Each row of a before or after table is a point. The points were changed in one or more steps. Then noise was added and the rows were shuffled. The steps act on columns, c1 being the first. Name the steps. A step turns or swaps two columns, mirrors them in a line or flattens them onto one, adds a multiple of one to another, or multiplies or shifts one. Angles are multiples of 10 degrees, from the lower column toward the higher: turns from -170 to 170, lines from 10 to 170 but not 90. Use the fewest steps. Two steps may share a column if one is a turn and the other turns, adds or multiplies; they go together, in the order done. Otherwise the lowest column goes first.

Before (14 x 2):
[[  9  54]
 [ 46 -19]
 [ -3  38]
 [-24 -21]
 [ -2 -18]
 [ 21   4]
 [  8 -36]
 [ 45  38]
 [ 57  15]
 [-54 -38]
 [-14 -27]
 [ 19  22]
 [ 32  83]
 [-23  17]]
After (14 x 2):
[[ 22  12]
 [ -9 -58]
 [-13   7]
 [  8 -30]
 [ 40 -18]
 [ 61 -60]
 [-38 -34]
 [-27  28]
 [ -6 -15]
 [-17  65]
 [ 50 -25]
 [ 17 -53]
 [-12  30]
 [-36   5]]
Steps: turn c1 and c2 by -110 degrees

Before:
[[-74 -17 -42]
 [-34  61   8]
 [-42  60  -4]
 [  2 -20 -59]
 [ 18  23 -29]
 [ 26  58  14]
 [-31 -29   8]
 [-44  15  -8]
 [ -5 -29  39]
 [  7  33 -62]
 [-12 -28 -75]]
After:
[[  9  -1  76]
 [ 78  -5  -1]
 [ 32  -8  45]
 [-26  -2  51]
 [ 46  -4  28]
 [ -5  -4 -13]
 [ 39   1  50]
 [ 13   7 -31]
 [-10   0 -23]
 [-24  -7  10]
 [ 41   4  39]]
Steps: multiply c1 by -1; multiply c2 by 0; shift c3 by 40

Before, 14 rows:
[[-32 -44  38 -24]
 [ 39  84 -41  35]
 [-29  28  -6  33]
 [-63  -5   6 -17]
 [ 20 -38   5 -27]
 [ 51 -52  66 -46]
 [  5   8 -49 -23]
 [ 35  19 -12 -22]
 [ 52 -38  12  32]
 [  5  23  21 -26]
 [ 49   0 -34  12]
 [ 27 -41 -39  32]
 [-13  11  15 -11]
 [-30  33 -14 -49]]
After, 14 rows:
[[-17 -74  65  44]
 [ 30  46   5  37]
 [ 30 -47 -41 -22]
 [ -1 -40   5  32]
 [ 34  -5  40  47]
 [-60  24 -41 -75]
 [-21 -37 -33 -25]
 [-19   2 -49  14]
 [ 13  41  -3 -30]
 [-44 -16 -15  -1]
 [ 12 -65  15 -30]
 [-28  44 -15  37]
 [ -6  17  15   9]
 [-33  10  20  12]]
Steps: turn c1 and c2 by -50 degrees; turn c1 and c4 by -150 degrees

Before, 12 rows:
[[ 31  73 -38  52  14  23]
 [-38 -37  23  -6  46 -56]
 [ 17   6 -46 -32  32   8]
 [ 11 -13 -39  75 -49  30]
 [-50  18 -14 -30 -36  24]
 [ -3   1  33  56   0  -8]
 [-31  16   2  77  30   2]
 [ 17  55  31  55  -6 -50]
 [-20 -48 -17  10 -26 -44]
 [-58  30  28  42  10  12]
 [ 13 -16  31 -23   4  22]
 [ 34 -13  17 -22  17  24]]
After, 12 rows:
[[-28  -8 -50  73   0   5]
 [ -3   1 -14 -33 -12 -29]
 [ 47 -71   2  69   7  31]
 [  0  -6   4  71  73 -34]
 [-28  62 -27  -1 -45  22]
 [  2   6 -55  32  22   8]
 [ 19  -9  45   1 -38  -2]
 [-20  69  18   6  27   4]
 [-51 -32 -42  22   4  10]
 [ 21  -4  -8 -27 -24 -24]
 [-50 -30  33 -31  26  -9]
 [ 52  -7 -54  29  30  73]]
Steps: turn c2 and c6 by 140 degrees; add 0.5 times c6 to c1; turn c4 and c5 by 160 degrees; turn c3 and c4 by -150 degrees

Before, 11 rows:
[[-26 -26  34  -7   8 -20 -10 -12]
 [ 73 -33   4   1 -38   3 -24  17]
 [ -6  -2 -35  30 -58 -58 -11  97]
 [ 18  20 -10   2   6 -42  22 -36]
 [ 54 -60 -19  -6 -41  15  44   2]
 [ 24 -13 -72  32  16 -24 -57  30]
 [ -5  -8 -25  17   6  33 -36  -2]
 [-48 -51 -51 -33  32  -9  -3  47]
 [-35  -7 -24 -28  11   4  35  81]
 [-38  -6 -41  38 -17 -34  43   9]
 [  3 -31 -22  11  47 -15 -12  46]]
After:
[[-24  68 -63  55  14   4 -12  90]
 [-52   4 -31  48  32  55  49   5]
 [-15  -1  -7 -30  30  -1 -35  -6]
 [  9  -6   5  46   7   1  25 -39]
 [-40  50   1  -3  33   3  22  85]
 [ 42 -63 -48  -4   2  32  40   7]
 [-64 -18   7  -2  62 -32  -2  48]
 [-36 -28  11  16 -34 -18  -9  -9]
 [ -3   8  40  11  34  -6 -17  39]
 [ 59 -21 -23  -4 -25 -12 -19  26]
 [ 12  12  -5  11  69 -15 -56  29]]
Steps: shift c1 by -10; add 0.7 times c8 to c2; turn c3 and c5 by -70 degrees; add 0.7 times c7 to c4; turn c4 and c6 by 70 degrees

Before (8 x 11):
[[-22 -22  -7 -30 -18  12  54 -17  -7   8 -25]
 [  5   6   3  34  10  15  22  -8  27 -12  11]
 [ 33   0  22  14  16   8   7  -9 -23  48   4]
 [-52 -38   2 -27  11  26  31  10  37 -20   0]
 [ 11 -27   4  -4   4   6 -36 -31  -1  -4  -3]
 [ 25  25  21  -3 -10   6  -3 -23   4   6   1]
 [ -1 -44  14 -10 -56  11   0  15  -9 -19  -1]
 [ 26  -2  -1 -25  -8  26  44   1   5 -10 -26]]
After, 8 rows:
[[   1   -2   -3  -17  -49   12   54  -19   -8    7   -3]
 [  34   13    0   22   -7   27   44    3   10  -11    1]
 [  34   21   20   23   -8    8    1  -19    2    5   -1]
 [  13   -9   22   20   50    5    4  -13  -24   46   -2]
 [  -1  -19    3   -8   15    4  -41  -35   -3   -7    2]
 [ -60  -12    1   -6    2   21   32    4   37  -18    1]
 [  69  -28   20  -18 -122   15   -4   11   -8  -19    0]
 [ -10  -21    7   55   22   16   18   -8   27  -15   -3]]
Steps: multiply c5 by 2.5; turn c1 and c5 by 30 degrees; turn c2 and c4 by 40 degrees; add 1.5 times c6 to c4; multiply c11 by 0

Before:
[[ 31  47 -25 -58 -22 -45  -7  33   4 -38 -22  49]
 [ 59 -53 -18 -58  26   4  -4   0 -60  18 -32  27]
 [-24  10  40   5  49  16  -8   3  20  13  15 -42]
 [-40 -49  27 -33  -7   1 -12  37  20  12  50 -19]
 [ 21  13  61 -33  15  54 -16 -37 -43 -78  -9 -54]
 [ -9 -48  34  43 -17 -45  42  68  10 -29  50  28]
 [ -2  39   1  17 -12 -17  -9  -3 -77 -24  31  35]
 [-60 -46 -40   1  40   9  77  16 -61 -38 -24 -18]
 [ -1 -21  55  -3 -18 -20  25 -21 -41  -8 -42 -15]
 [-27   2   6  25 -44  51  56  29  -3  20  45  15]
 [-17 -33 -17  55 -35 -21 -23   0  34  22  49  43]
 [-15  23 -22  -4 -40 -19  16  23  -6   6  16 -34]
 [ 22  15 -29 -50 -30 -48  64  28  37  -7  47 -22]
 [ 23  15 -43 -45  37  -5   6  57 -40 -54 -45 -58]]
After, 14 rows:
[[-15 -26  39  14  -6  -3  34  -9 -61  91   5  22]
 [ 22   4  -4  74  18  58 -67  60  -6 -35  40  -5]
 [ 15  68  -7  19  11  16   5  64   3  -1  18  18]
 [ 21 -19  -7  45  25 -12 -32  56   0   6  23  39]
 [-15 -19 -28  -3 -15 -53 -71  57  40  15  61  22]
 [ -9 -26  11   7 -24 -31  18  92 -16  66 -32  37]
 [ 18   4   2  54 -40   9  33  34  -2  -1  12  43]
 [ 22  61  18  45 -72 -21 -46  45 -26  43 -54   4]
 [ 22 -28  37  65  10 -27  -1  30 -62  10  46 -33]
 [ -5  19  30  40  11 -25 -37   8 -58   8 -55  14]
 [-26  47   5  92  -7 -52 -49  98  -7  21  34 -41]
 [ -2  34 -15 114  39 -12   7  30  41 -33  25 -30]
 [  3 -52  -6  -5  27 -77  -6  62  12  18  15 -59]
 [-70  14  24 -19 -14  21  12  27 -38 -17 -40 -20]]
Steps: turn c1 and c2 by -150 degrees; add -0.5 times c2 to c11; flatten c3 and c9 onto the line at 120 degrees; shift c4 by 50; turn c5 and c7 by 150 degrees; add 0.7 times c10 to c6; turn c10 and c12 by 160 degrees; shift c8 by 30

Before:
[[ -1 -78  20 -37 -48 -32 -28 -60 -19  60  44   4 -19  36]
 [ 23 -42 -24 -62 -64 -16  62  25  51  18 -40 -34  24 -18]
 [-70  12 -66 -67  38 -36 -26 -56  43  50   4  -5  25  16]
 [  5 -39 -48 -22  36 -18 -23  15   3  15  -2 -68   7 -63]
 [ 23 -14  18  16  38 -18  19  -5  50 -33  38 -53  18  16]
 [-22 -11  35 -48  -6  -4  60  38  16  19  18 -13  65 -12]
 [ 21   9  12 -37 -20  17  61  10  14 -19 -49  18  67   8]
 [ 31  19  18  22  21  21  60 -54  21 -30   3 -32  -4 -40]
 [  1  24 -32  40 -65 -41  -6  -7  25  13  11   4 -28  -5]
 [ 18 -21 -26  19   8 -23  12 -41  32  29 -33 -42  42 -28]
 [ 25  18  33  23 -18 -23  -2  42  33  30 -13  13 -30 -47]
 [-61  10  22 -28 -53 -21 -43 -49  -1 -30 -39 -34  -9 -36]]
After, 12 rows:
[[  1 -38 -46  13  24  -3 -23  13   5  16   1 -70  -8 -69]
 [-78   0 -74 -32  41 -19 -34 -62 -23  52   6  15  30  -3]
 [  5  23  34  60  22  -7  62 -59  38 -31   3 -43   8 -29]
 [ 17 -68  18  10 -69 -13 -31 -63 -20  58  43  37 -41   9]
 [-17  35 -27  77 -52 -26 -14  -6  20  12   8  -2 -21   5]
 [-11  23  39  61  -6 -16  -5  40  39  27 -11 -46 -32  11]
 [-23 -29  31 -12 -18 -21  52  37 -10  19  18  -8  54 -15]
 [-10 -36 -15  57  -2 -22   4 -44  32  28 -31 -28  34 -42]
 [  6 -18  19  -1 -24  -9  63  12  26 -18 -49   4  68  19]
 [-24 -45 -11 -29 -78 -34  56  26  47  20 -43 -16   9 -37]
 [-42  14   6  18 -51   3 -48 -46 -44 -37 -38 -36  -2 -36]
 [-24 -14  29  56  34 -18  17  -7  47 -28  38  19  14 -52]]
Steps: turn c1 and c9 by 50 degrees; add 0.3 times c9 to c3; turn c2 and c13 by 20 degrees; add 0.3 times c2 to c5; shift c4 by 40; multiply c6 by 0.7; turn c6 and c7 by 20 degrees; swap c12 and c14

Before, 12 rows:
[[-21  20   6   9 -12  65  78 -20 -21  22 -52  68  59  64  24  -8  62   6]
 [-41  20  12  35 -31   7  16  18 -25  83 -28  40  83  24   2  13  20  64]
 [-21  -4 -62 -42  14  35   8   2  14  32  12  13 -40  28 -16  78   1  -5]
 [ 22   7 -34 -20 -27   2 -32  40 -33  37 -28  49  29 -23 -63  14 -35 -84]
 [ 26 -70  24  -3 -28  -5  10 -21 -30   6 -65  12 -51  53  12 -31 -43   3]
 [ 40 -16  44 -44 -18  -1   1 -30 -37  27 -23 -21 -44 -26  73 -38 -37  -4]
 [ 18  53 -44  -9  -1  -8  28 -26  43  14  -1   2  -9  44   6  34 -20 -27]
 [ 46  40 -25 -10  43 -27 -16  43 -31  -4   1 -17 -18  52 -32  54 -19 -32]
 [ 15 -50 -26 -27  55   6 -12 -16 -35  54  35  25 -30  11 -34 -11  -7 -17]
 [  3 -31   8  29 -23  24 -36  -2 -42  40 -14 -18 -46  22  44 -55 -19  25]
 [-22 -23  27 -38 -11   3  -9  -6 -50  24  -7  -8 -19  28  47 -68 -56  11]
 [-53  28   7  10  14  16   0 -18 -12  53 -58  12  61  31   3   5  43   9]]
After:
[[  18  -67  -12   -9   -1   -9   16  -27   46   13   12   34  -10   45
    16    2  -21  -17]
 [ -23   36    1  -37  -11    4   -8   -3  -51   25   -8  -69  -18   27
    39   -7  -56   39]
 [  17   12   54  -27   54    5   10  -16  -36   54    9  -13  -31   11
   -29   25   -7   -7]
 [ -52  -13  -26    9   13   15  -29  -17  -10   52  -24    5   60   32
     1   12   46  -32]
 [  38   44  -16  -44  -19    1  -10  -30  -37   28  -11  -38  -43  -28
    69  -22  -37   53]
 [ -40   -4  -24   33  -32    7   -3   16  -25   84   -4   12   82   24
   -19   40   21    0]
 [  45  -47  -17   -8   45  -24  -10   42  -31   -4   -7   53  -19   52
   -20  -16  -20  -28]
 [  24   63   38   -3  -29   -6  -25  -22  -28    5  -23  -30  -51   52
    12   10  -45   43]
 [ -20   -9  -20   10  -12   65   20  -20  -22   24   16   -9   59   64
    23   71   62  -29]
 [ -22  -43   44  -43   15   34   11    1   13   33    9   77  -40   30
   -12   13   -1   17]
 [   4   27   17   27  -22   24  -29    1  -41   39  -23  -54  -48   22
    35  -17  -19   70]
 [  22  -32   18  -21  -27    2  -33   40  -33   36  -29   14   31  -20
   -29   49  -34 -120]]
Steps: turn c2 and c3 by -130 degrees; flatten c7 and c11 onto the line at 40 degrees; swap c12 and c16; turn c15 and c18 by 20 degrees; add -0.7 times c13 to c18

Before:
[[ 81  47  34  34 -44 -18  -2  60 -14  14  -3  -6  -5   9 -41 -23  46  26
  -25  44]
 [ 14 -10 -50   6  43 -13 -53  61 -40  33  31 -50  -1 -33  11  -4 -12  33
    7  -4]
 [ 48 -42   3  58  12  -4  25  25 -42 -24  19  -4 -28  10 -50   8  43  40
  -32  65]
 [  4 -56 -25 -27   1  42   6  32 -39  13  41  -3  41 -14 -13   0 -13 -21
    0  70]
 [ 64  30  25  32   6 -50  17  50  39  40   7  45 -25  29  -3 -23 -12  46
  -11  43]
 [  4 -16 -33  30 -19 -19  39  -3  58 -10  22   6 -34 -33 -30 -24  78  64
  -48  22]
 [ 24  27 -29  19 -54   3   1 -36  13 -42 -55 -17   8   2 -36   1  57  18
    6  61]
 [ -7  52  -4   7 -13   9 -42 -20  32 -51 -54 -15  33  34  46  -8 -10  -5
    4 -14]]
After, 8 rows:
[[ 41 -39   3  60  11 -35  -2  21 -25 -27  24  -1 -30  10 -48 -42  43  39
  -34 -68]
 [ 80  46  35  36 -44 -11  19  56  -1  17   4   1  28   5 -38 -16  46  30
  -18 -56]
 [ 21  29 -32  21 -59 -44   4 -36  21 -42 -53 -16  48   9 -32 -14  56  11
    5 -56]
 [ 12 -17 -36  32 -23   2 -42   0  87 -10  22   6 -22 -30 -29  -9  76  61
  -54 -40]
 [ 12 -17 -51  10  48  11  44  59 -25  33  23 -46 -36 -31   9  32 -15  33
   12  -7]
 [ -3  53  -2   7 -17   3  30 -23  30 -53 -51 -15  37  38  45  37  -6  -9
    6  21]
 [ 67  31  24  37   4  13  -7  51  65  44   5  42 -28  27  -5 -23 -13  48
   -9 -84]
 [  6 -49 -26 -30   6 -78  -2  34 -50  10  37  -2  36 -15 -13  -7 -16 -23
    0 -32]]
Steps: turn c1 and c16 by 30 degrees; turn c7 and c16 by -140 degrees; add -0.7 times c5 to c13; turn c6 and c20 by 140 degrees; multiply c20 by 1.3; add 0.5 times c18 to c9
